Every row gives one point. Each copy is the shape, with its points in the same order, turned, moved and blurred by noise. Is it also mirrored, or only turned?
In the rows, 128 means zero.

Shape:
[[136 174]
 [ 81 195]
 [144 125]
 [138 195]
 [136 112]
 [ 73 111]]
Copy 1, 6 rows:
[[127 186]
 [ 71 197]
 [145 140]
 [124 210]
 [141 129]
 [ 79 111]]
Copy 1 is: only turned
Copy 2:
[[118 163]
 [ 63 173]
 [148 120]
 [119 188]
 [135 113]
 [ 83  82]]
Copy 2 is: only turned
Copy 3 (6 x 2):
[[125 158]
 [180 181]
 [119 109]
 [121 177]
 [127  97]
 [186  97]]
Copy 3 is: mirrored
Copy 4:
[[152 108]
 [117  53]
 [123 153]
 [167  93]
 [112 156]
 [ 59 118]]
Copy 4 is: mirrored

Shape, 6 rows:
[[ 72 126]
 [ 81 166]
 [138 158]
 [ 78  84]
 [129  82]
 [158 106]]
Copy 1, 6 rows:
[[ 75 144]
 [ 80 184]
 [138 178]
 [ 83 102]
 [133 100]
 [159 127]]
Copy 1 is: only turned
Copy 2:
[[ 63 146]
 [ 59 178]
 [105 193]
 [ 84 108]
 [128 120]
 [154 158]]
Copy 2 is: only turned
Copy 3:
[[ 73 133]
 [108 177]
 [160 147]
 [ 69 107]
 [113  74]
 [152  83]]
Copy 3 is: only turned

Shape (7 x 3):
[[128 180 155]
 [141  96 142]
 [156 175 144]
 [121 142 151]
 [137 154  93]
 [112 117  40]
 [ 56  56 122]]
Copy 1 (7 x 3):
[[118 184 170]
 [153 115 140]
 [144 189 154]
 [125 148 154]
 [135 180  98]
 [116 140  44]
 [ 80  54 122]]
Copy 1 is: only turned
Copy 2:
[[149 175 161]
 [145 103 120]
 [138 157 177]
 [150 150 132]
 [ 90 147 147]
 [ 42 125  97]
 [134 118  26]]
Copy 2 is: mirrored

Shape, 10 rows:
[[134  61 138 212]
 [162 116 161 183]
 [ 87 148 101 152]
 [114 148 106 122]
 [135 121 171 152]
 [160  97 138 100]
 [148  82 137 163]
 [160 189 181 103]
 [ 99  91 123 169]
 [184 200 104 141]]
Copy 1:
[[168 123  98 240]
 [133  93 144 201]
 [ 86 152  96 168]
 [ 95 136 104 134]
 [134 123 160 166]
 [165 116 118 121]
 [159 114 116 185]
 [ 94 106 195 104]
 [135 156 102 199]
 [ 59  61 121 119]]
Copy 1 is: mirrored
Copy 2:
[[232 159 113  88]
 [198 158 161 128]
 [120 186  98 121]
 [110 151 119 133]
 [163 156 167 108]
 [143  91 151 117]
 [189 129 130 107]
 [104 149 214 156]
 [168 162 103  85]
 [127 157 151 214]]
Copy 2 is: mirrored

Shape (9 x 6):
[[159 108 139 101 143 156]
 [148 154 142 111 137 137]
 [131 122 143 103  86 123]
 [ 13 134 130  92 134 107]
 [145 141 131 111  87 107]
 [155 126  83 122 146 121]
 [156 127 148 179 114 109]
 [154 125 155  92 147 103]
 [142 133 123 120 106 123]]
Copy 1, 9 rows:
[[153 138 143 102 127 166]
 [145 169 143 124 127 129]
 [118 134 137 114  86 118]
 [  8 157 138 137 141 119]
 [138 147 131 116  91 102]
 [140 141  85 119 153 123]
 [166 122 137 174 113 103]
 [138 136 172 106 145 109]
 [126 142 116 123 108 118]]
Copy 1 is: only turned
Copy 2 (9 x 6):
[[136 100 133  68 139 174]
 [132 141 149  82 137 148]
 [127 111 145  99  92 125]
 [  7 121 113 107  98  92]
 [143 129 148  99  87 111]
 [150 123  97 100 143 120]
 [152 127 163 154 137 139]
 [120 112 164  66 142 118]
 [139 128 126  90 113 126]]
Copy 2 is: only turned

Shape, 12 rows:
[[133 171  68 142 152 163 136  77]
 [ 91 112 191 117 184 164 154 171]
 [100 176 203 100 125 143 145 123]
 [158  98 132 179 124 106  91 163]
 [ 89 189 107 172 154 181 176  58]
 [112 140 168 104  70 180 164 125]
 [141  86  94 186 127  95 118 125]
 [157 149 151 142 121 138 164 162]
 [110 147  91 219 165 104 146 102]
 [ 60 139 160 136 185 154 113 189]
 [115 140 147  86 101 121 174 137]
 [122 132  73 221 132  98 123 155]]
Copy 1 (12 x 8):
[[118 137  60 140 177 158 154  66]
 [191 161 163  80 121 147  86 124]
 [123 205 168 109 111 117 117  89]
 [142  96 109 166 137  89  89 164]
 [154 177  74 153 158 176 141  22]
 [128 174 130 122  65 152 153 107]
 [161  72  68 161 135  99  98 122]
 [170 171 113 131 112 109 138 149]
 [169 121  58 177 158 108  89  61]
 [164 170 128  94 138 146  35 126]
 [129 160 112  90  82 116 147 104]
 [168 116  29 187 146  91  69 119]]
Copy 1 is: mirrored
Copy 2, 12 rows:
[[200 154  86 136 165 158 128 142]
 [ 36 151 137 146 179 145 173 158]
 [105 196 193 118 153 152 159 147]
 [112 112 130 192 132  74  92 123]
 [202 172 122 166 200 179 173 175]
 [125 158 181 148  93 171 177 149]
 [151  85 115 178 146  70 116 141]
 [114 178 132 172 114 103 162 130]
 [187 134 104 190 203  82 133 173]
 [ 47 157 123 149 185 139 120 199]
 [122 155 157 109 107 120 180 152]
 [165 124  95 199 152  60 102 187]]
Copy 2 is: mirrored
Copy 3 (12 x 8):
[[ 76  96  74 157 140 128 156  85]
 [146 156 207 119 186 159 161 140]
 [106 131 212 102 107 118 137 105]
 [191 114 110 176 135 123  93 162]
 [ 51 125 130 185 123 131 193  61]
 [133 147 163 101  64 170 149  98]
 [173 143  76 188 146 111 108 120]
 [164 114 145 131 107 124 175 139]
 [113 144 104 219 153  79 156 111]
 [104 160 190 137 186 147 134 178]
 [143 156 140  78 101 110 149 105]
 [139 152  73 221 137  99 135 170]]
Copy 3 is: mirrored
Copy 4, 12 rows:
[[115 191  85 136 173 179 123  94]
 [ 89  89 194 125 190 151 120 177]
 [ 86 158 196  78 140 124 124 139]
 [154 118 140 196 144  95  77 129]
 [ 54 197 120 140 163 196 159  88]
 [104 146 162  88  85 162 124 155]
 [136 109  94 198 133 111 109  98]
 [139 152 157 147 136 124 143 170]
 [ 83 161 104 213 174 126 143  84]
 [ 57 116 161 143 206 132  75 181]
 [109 135 130  85 123 119 145 157]
 [102 152  85 234 149 106 107 126]]
Copy 4 is: only turned

Shape, 14 rows:
[[126  92 180  86 183 125 118 134]
 [157  95 112 109 147  99  92 105]
 [ 53 130 176 157 105 121 139  87]
 [ 85  97 127  52 104 122 165 114]
 [135 173 164 172  87  65 118  97]
 [100 163  99  54 120 122 143 129]
 [162 126 171 156 102  79 177 167]
 [ 73  87  79 148 161  79  85  89]
 [146 184 165  99  73 126 145 161]
 [115  65 123  67 162 106 159 151]
 [160 119 114  67 115 176 160 170]
 [131  83 131  92 156 105  57 158]
 [114 132 182  84 105 171 164 149]
 [ 71 130  71  72  70 119 128  86]]
Copy 1, 14 rows:
[[ 96 138 165 137 205 155  75 103]
 [154 102 129  96 170 129  98  95]
 [ 92 137 192 132 104 181 167  72]
 [ 38  89 126 122 127 132 100  86]
 [168 162 171 139  75 104 136  85]
 [ 53 142  85  96 126 122  91 101]
 [143 136 149 195 102 113 111 158]
 [133  95 154  45 173 136 181 106]
 [105 174 118 151  65 139  65 120]
 [ 59  81 126 125 190 128  94 138]
 [ 90 119  80 142 136 170  56 138]
 [133 127 158  69 181 147  68 129]
 [ 52 148 132 157 116 192  79 103]
 [ 59  92  99  54  81 135 125  73]]
Copy 1 is: mirrored
Copy 2:
[[134 103 184  72 181 158 129 157]
 [170 130 137  86 153 131  91 104]
 [ 48 107 179 116 109 109 151 107]
 [ 92 125 122  28 133 137 173 123]
 [129 151 175 149 105  53 138 111]
 [ 97 193 126  43 136 133 139 136]
 [154 127 146 153 146  76 192 170]
 [ 95  95 110  96 163  87  70  67]
 [123 191 155 128  92 106 167 189]
 [135 111 124  48 199 138 147 144]
 [148 162 111  83 139 196 171 183]
 [160 111 144  77 166 127  57 159]
 [ 93 146 167  88 118 172 182 181]
 [ 82 164  83  35  79 120 136  88]]
Copy 2 is: only turned
Copy 3, 14 rows:
[[155  66 172 112 127 135  74 141]
 [165  98  88 115 148 121  96 116]
 [ 35 100 157 125 113 107  87  70]
 [102  86 133  51  86 152 136 106]
 [109 151 130 145 124  42 102  63]
 [117 160 125  70  87 156 120 126]
 [133 117 167 142 107  48 163 126]
 [ 94  80  41 140 113 120  59 122]
 [127 176 184  88 137  85 145 118]
 [149  54 126  85  81 146 129 157]
 [146 126 161  77 149 157 182 157]
 [154  83 110  90 151 118  59 164]
 [101 120 213  91 128 134 145 127]
 [ 74 142  83  36 102 146 126  85]]
Copy 3 is: mirrored

Shape:
[[201 149 117 211 149 180 161 180 137]
 [ 97 121 145 136  95  86 113 112 153]
 [ 90  66 168 125 106 135 119 150 154]
 [ 46 106 113 172 114  83 151 115 185]
 [185 129 121 131 145 185 196 159 122]
 [ 84  84 109 123 128 110  77 140 134]
 [117 132  77 186 160  66 161 157  63]
 [126 153 124 184 219  97 162 184  78]
 [162 166 153 168 124 188 161 177  89]
 [ 89 131 136 102 124 171  92 114 156]
 [116  88 165 126 128 128 100  82 153]
 [137 141 153  91 107 129 102 150 189]]
Copy 1 (12 x 9):
[[127 100 102 192 185 176 167 163 122]
 [163 159 132 121  81  78 121 128 131]
 [167 119 167 109  66 121 103 167 152]
 [114 128 110 124  94  28 113 130 183]
 [ 98  92 141 120 154 192 190 141 118]
 [185 124 124  85 102  95  66 125 141]
 [145 128 126 117 198  49 147 132  65]
 [116 126 178 133 246  97 126 153  82]
 [111 126 132 163 155 180 157 187  78]
 [130 137 126 112  74 157  69 129 129]
 [161 109 161 139  66 111  94  97 145]
 [143 185 149 119  93 169 109 131 178]]
Copy 1 is: only turned
Copy 2 (12 x 9):
[[125 174  32 135 185 207 176 149 107]
 [112 150 141 161 109 122 116 145 188]
 [ 54  98 142 162 125 131 152 149 158]
 [ 98 153 137 191 166  91 137 120 232]
 [ 99 191  96  94 158 181 217 137 105]
 [ 88 119 125 154 117  82 107 120 136]
 [137 220  49 183 131  70 168 137  98]
 [124 215  75 166 177  82 177 195  72]
 [ 69 207  65 138 137 195 165 172  84]
 [ 59 139 157 116 142 137  95 119 134]
 [113 134 180 163 115 149 132 139 143]
 [ 84 118 140  79 129 151 113 163 177]]
Copy 2 is: only turned
Copy 3:
[[170 128 193 221 101 111 178 155 158]
 [ 88 117 131  95 136 108  92 110 112]
 [131  56 144 100 177 101 105 133 118]
 [ 98 111  83 147 156 100  64  96 131]
 [164 106 152 182 130 140 225 137 165]
 [138 108 113 105 169 116 105 145  74]
 [ 84 183 109 190 152  72 182 162  77]
 [144 202 145 195 181  51 197 128 103]
 [132 137 213 179 147 131 196 168 160]
 [151 105 153 105 180 176 100 111 114]
 [135  81 150  96 141 128 109  78  84]
 [174 121 157  75 133 133 116 128 158]]
Copy 3 is: only turned

Shape (15 x 11):
[[114  95 154 152 126 142 112 140 153 151 188]
 [212 106 123 150 120 178 162 152  69 118 181]
 [133 101  92 115 113 129 217 136  58 187  85]
 [114  74 115 147 158 126 116  49 160 164 179]
 [118 124 136 125 178  78  92 153 174 147 103]
 [ 84 117 163 119 177 140 118  43 139 108 119]
 [158 152 186 115 150  43 130 140 152 134 116]
 [128 121 157  64 178 166 207 110  94 112  84]
 [ 98  87 154  89 142 124  62 147  62  90 168]
 [119 152 114 120 147 109 145 123 118 166 104]
 [122 153 104  73 169 121 196 149 145  73 150]
 [100  97 116 166 157 146 148 164 118 106  71]
 [110  93 118  60 150 125 101  92 150 125 145]
 [126 135 136  87 104 145 110 153 134  72 148]
 [155 172 151 128 186 113 153 164 127 158 117]]
Copy 1:
[[111 110 123 131 122 147 129 159 156 111 174]
 [214 122  82 116 189 134 108 156 119  95 119]
 [132 145  99 121 158 113 172 141  30 163  86]
 [ 66  84 106  83 174 115 142 130 160 137 200]
 [ 77 103 192 134 108  85 117 140 163 164 115]
 [ 56 103 174  58 168 115 129  88 143  95 144]
 [142 118 214 108  96  54 142 127 144 153 138]
 [113 131 180  43 182 140 153 138  72 102  65]
 [102 121 123  81  85 115  32 135 104  78 147]
 [ 96 154 159 123 153  97 137 119 118 167 117]
 [114 173 140  56 150  80 158 188 153 110  58]
 [ 87 108 126 165 145 118 131 137 122  92  62]
 [ 75  99 134  43 118 113 105 132 146 149 130]
 [133 143 124  79  92 126  99 123 165  94 100]
 [141 143 197 137 175  99 124 145 131 153 110]]
Copy 1 is: only turned
Copy 2, 15 rows:
[[144 130 114 174 101 156 127  98 165 113 135]
 [189  66 127 172 130 192 165 119  65 119 197]
 [131  49 109 127 200 108 186 130  80 186 117]
 [109 122 170 167 145 110 110  92 192 131 167]
 [159 171 114 118 145  91 105 140 139  81  88]
 [ 66 168 196 124 149 138 135 123 145 116 124]
 [187 182 148 132 139  88 164  96 109  70  77]
 [111 131 153  82 220 166 208 155 105 134 136]
 [114 149 107  85 132 193  83  78  80  97 153]
 [139 139 126 138 157  93 135 138 105 150 117]
 [133 170 101 111 166 113 207 164  97  75 184]
 [ 99  71 102 130 151 133 133 182 106  94  99]
 [123 158 150  74 135 130 117 112 160 126 172]
 [138 155 104  95  87 161 160 136  97  96 158]
 [190 161 125 159 188 120 144 157  82 101 113]]
Copy 2 is: mirrored
Copy 3 (15 x 11):
[[135  84 147 156 172 128  97 147 152 136 175]
 [249 114 167 103 148 169 115 178  95 157 186]
 [164 118 103 106  94 140 223 197  80 148 146]
 [123  65  90 125 166  94 124  97 161 181 192]
 [137 109 106 157 136 109 118 126 164  97  81]
 [ 98 104 110  93 143 124 103  51  95 158 135]
 [138 123 169  93 123  68 132 128 153  80  93]
 [130 142 128  38 127 196 170 127  84 154  93]
 [127  88 102  86 167 133  30 189  88 120 118]
 [138 143 103 129 107 101 151 140 112 136 117]
 [147 185 101  67 158 169 143 132 149  65 145]
 [150  99 102 161 118 180 150 118  83  77 117]
 [107 100  82  82 132 141  89 131 164 157 122]
 [142 140 130  93 110 171  54 153 134 100 147]
 [173 158 155 135 150 117 158 134 132 121  88]]
Copy 3 is: only turned

Shape, 18 rows:
[[143  87 127 104  83 117 125 155  68 125  26 130]
 [169 162 157  93  87 129 198 116 166 134 144  54]
 [105  82 129 145  83 152 128 161  94 193  59 110]
 [ 98  64 174 116 138 115 108 169  89 133  67  98]
 [110 187 110 107 141  64  65 118 174 133 146 120]
 [113 242 139 171 152  87 131  88 181  96 121 123]
 [121 183 103 140 174  42 114  88 155 124 157  76]
 [146  52 176 132 128 129 146 139  99 132  66 132]
 [110 150 139  62  81 140 195 120 125 151 152 116]
 [101  60 152 126 115 158  87 111 110 130  66  97]
 [152 153 137 137 142  50  83 127 210 114 124 125]
 [ 98 166 168  80  88 117 203 138 100 118 157 115]
 [103  86 112 140 133 145 143 209 117 120  69 105]
 [130 180 140 191 127  48 112 121 155 146 167 128]
 [183 190 165  80 128 160 139 135 105 138 172  94]
 [135 165 113 174 110  55  75 114 145  79 142  78]
 [126 158 103 168 127  90  98 107 179  82 177 140]
 [135 165  89 101 132 127 228 105 106 145 155 135]]
Copy 1:
[[148  94 147  90  93  83 104 138  75  62  68 141]
 [176 169 145 107  88 125 223 118 177 154 106 128]
 [135  73 157 116  55 125 105 151  69 137  73 138]
 [106  71 190  89  98 107 111 135  96 101 111  77]
 [ 83 173  88 135 123  72  99 138 195 154 145  99]
 [ 84 211 127 190 165 124 128  85 191 147 125 141]
 [ 88 173  83 158 161  76 154  90 158 174 153  79]
 [140  55 191  86 114 106 128 113 102  96 116 142]
 [109 150 118  68  60 135 200 124 159 142  93 154]
 [136  66 158 101  68 129  74  91 121 105 114  97]
 [119 142 127 165 150  48 116 130 213 141 151 120]
 [ 78 180 151  75  75 131 214 125 145 110 106 143]
 [113  62 153 143 107 142 138 178 109  84  90  99]
 [ 82 172 137 178 134  68 140 119 141 178 178 141]
 [155 203 130  58 119 157 163 157 148 143 155 131]
 [121 177 110 194 116  66 126 103 147 114 174  88]
 [ 92 148  90 179 123  98 133 106 189 122 191 141]
 [ 96 140  76  89 125 145 219 109 123 145 109 177]]
Copy 1 is: only turned
Copy 2, 18 rows:
[[127  46 150  96 102 119 131 148  91 165  46 114]
 [150 190 128 114  62 121 193 150 117 157 168  65]
 [ 65  57 134 109 109 151 122 133 125 201  94 104]
 [ 55  75 158 142 110 101  94 170 103 125  74 101]
 [126 139 121  57 188  58 125 134 169  89 176  81]
 [141 175 172  80 173 121 185 107 198  62 140  68]
 [130 148 112 115 189  71 175 120 156  53 168  45]
 [ 95  83 156 167  91 109 131 127 115 157  58 137]
 [ 99 161 133  66  92 130 190 138  74 153 170 138]
 [ 62  70 114 116  73 123  91 124 137 116  82 115]
 [159 133 134 101 151  49 142 149 217 104 146  86]
 [105 156 179  89  92 126 187 166  64 130 169 133]
 [ 86  56 115 139 130 162 137 200 142 156  93 124]
 [134 116 177 129 175  81 154 100 171 118 191  80]
 [160 202 138 114 119 147 108 140  86 123 164 106]
 [159  81 151 106 148  89 135 132 178  57 163  45]
 [163 103 133  97 147  98 150 113 195  56 188 127]
 [143 162 113 107 151 138 227 118  85 141 153 142]]
Copy 2 is: mirrored

Shape:
[[147  84 188  93  84 188 106  76  95 108 135 182]
 [129 118 113 190 108 120 106  77 157 157  94 114]
 [140 173 142  96 165 110 194 126  75 133 176  97]
 [118  78  80  94 167 131 163 107 108  87  96  86]
 [154 189 134 100 181 183 194 134 129 142 108  64]
 [ 72 130 170 161 159 116 122  95 156 128 182  74]
 [ 66 181 168 163 131 148 169 168 127 109 106 182]
 [131 133 188 140 163 131 146 133  96 186 157 149]
 [102 100 136 166  89 197 184 128 125 140 121 167]
 [ 78 169 108 103 111 116 101 166 103 180  98 112]
 [118 134 104 136 168 186 176 142 168 154 138 167]
 [ 64 104  91 129 169 222 103  76  76 158 170 174]
 [ 94 141 120 177  88 115 203 164 115 109  92 128]
 [157 138 135  97 154 146  87  80 165  80 176 124]
 [104  82 132 183 121 139 122 184 154  91 120  94]
 [167  98 159 160 201 211 200 184  73  80 194 172]]
Copy 1, 16 rows:
[[ 66 104  81 144  76 130 144 180  62  67 120 133]
 [170 138 143 185 127 106 130 156 124 127 135  66]
 [139 125  62  66 160 111 151 157 138 180  65 161]
 [101 132  90  63 164  99  91 154 156 119 131  62]
 [107 203 112  76 164 141 172 132 184 145  44 125]
 [193 163 151  97 115 120  88 188 101 165 112 147]
 [119 161 122 164 146  59 100 136 150  98  94 219]
 [115 115 112 158 136 146 134 170 119 179  86 184]
 [122 155  82 178 143 122 121 194 153  62 126 158]
 [149 107  99 144  99 118  89  81 186 143  85 135]
 [115 185 100 149 193 158 119 127 143 105 131 162]
 [ 92 188  25 168 109 162  52 151  91 141 140 127]
 [160 127  99 148 167  45 122 164 195  93 110 155]
 [129 163 124  73 114 134 154 117  51 125 151 115]
 [143 141 156 118 118  93 110 176 184 107 189 143]
 [ 39 180  67 101 171 120 171 215 145 160 171 228]]
Copy 1 is: mirrored
Copy 2, 16 rows:
[[ 99  71 175 111 114 156 194 106 159 177 129 197]
 [104 117  61  61 131  85 135 104  97 157 118 139]
 [154 103 137 128  86 103 170 185 157  69 168  88]
 [120 114 112  79  81 188 134 197  81 109 115 116]
 [196  64 119  94 162 121 131 191 117  61 160 113]
 [ 76 108  63 140 118  87 158 129 122  50 108 150]
 [182 139 159 177 147  83 149 107  94 117  81 125]
 [135 102 127 145 120 100 193  91 121  99 187 118]
 [193 110 105 146 106 131 148 103 107 164 117 189]
 [110  85 114 158 142 103  94 138 110 158 139  56]
 [174 136 122 138 140 114 120 147  74 115 174 179]
 [101  58 157 151  49 111 105 112  61 126 172 202]
 [203 151  92 135 109 116 141 131 117 145  73  96]
 [ 60 126 151  79 141 117 133 168 152  87 140 187]
 [128 159  73 125 136 175 107  93 122  99  82 133]
 [212 152 189 136  75 178 156  92 134  38 174 183]]
Copy 2 is: mirrored
Copy 3:
[[126 115 110  94 123 156 189 123  23 101 196 142]
 [155  74 155 105 126 158 108  87 154 104 114 103]
 [ 50 158 144 186 162 117 106 165 127  91 150 100]
 [111 193 125  87 134 142 152 167 176 112 158  88]
 [ 94 156 162 146 218 142 151 187 145  44  88 133]
 [ 96  62 184 110 157  87  95 150 158 111 168 119]
 [100  72 121 138 141 107 174 162  99 161  59 136]
 [ 81  81 141 146 186 156 109 135  73 121 134 117]
 [119 108 183  97 131 169 188 108  84 148 110 157]
 [156  85 103 169 117 188 102 195 141 122 109 116]
 [ 73  86 140 108 185 186 188 130 154 127 116 141]
 [ 34  94 147  42  90 231 123 157 111 114 150 148]
 [136 139 159 166 124 117 159 135 135 172  67 124]
 [ 88 100  91 102 157 106 150 117 152  51 203 144]
 [165 124 148 101 151 112 128 143 152 174 145 183]
 [ 17 185 141 106 205 121 161 140  57 165 139 211]]
Copy 3 is: mirrored
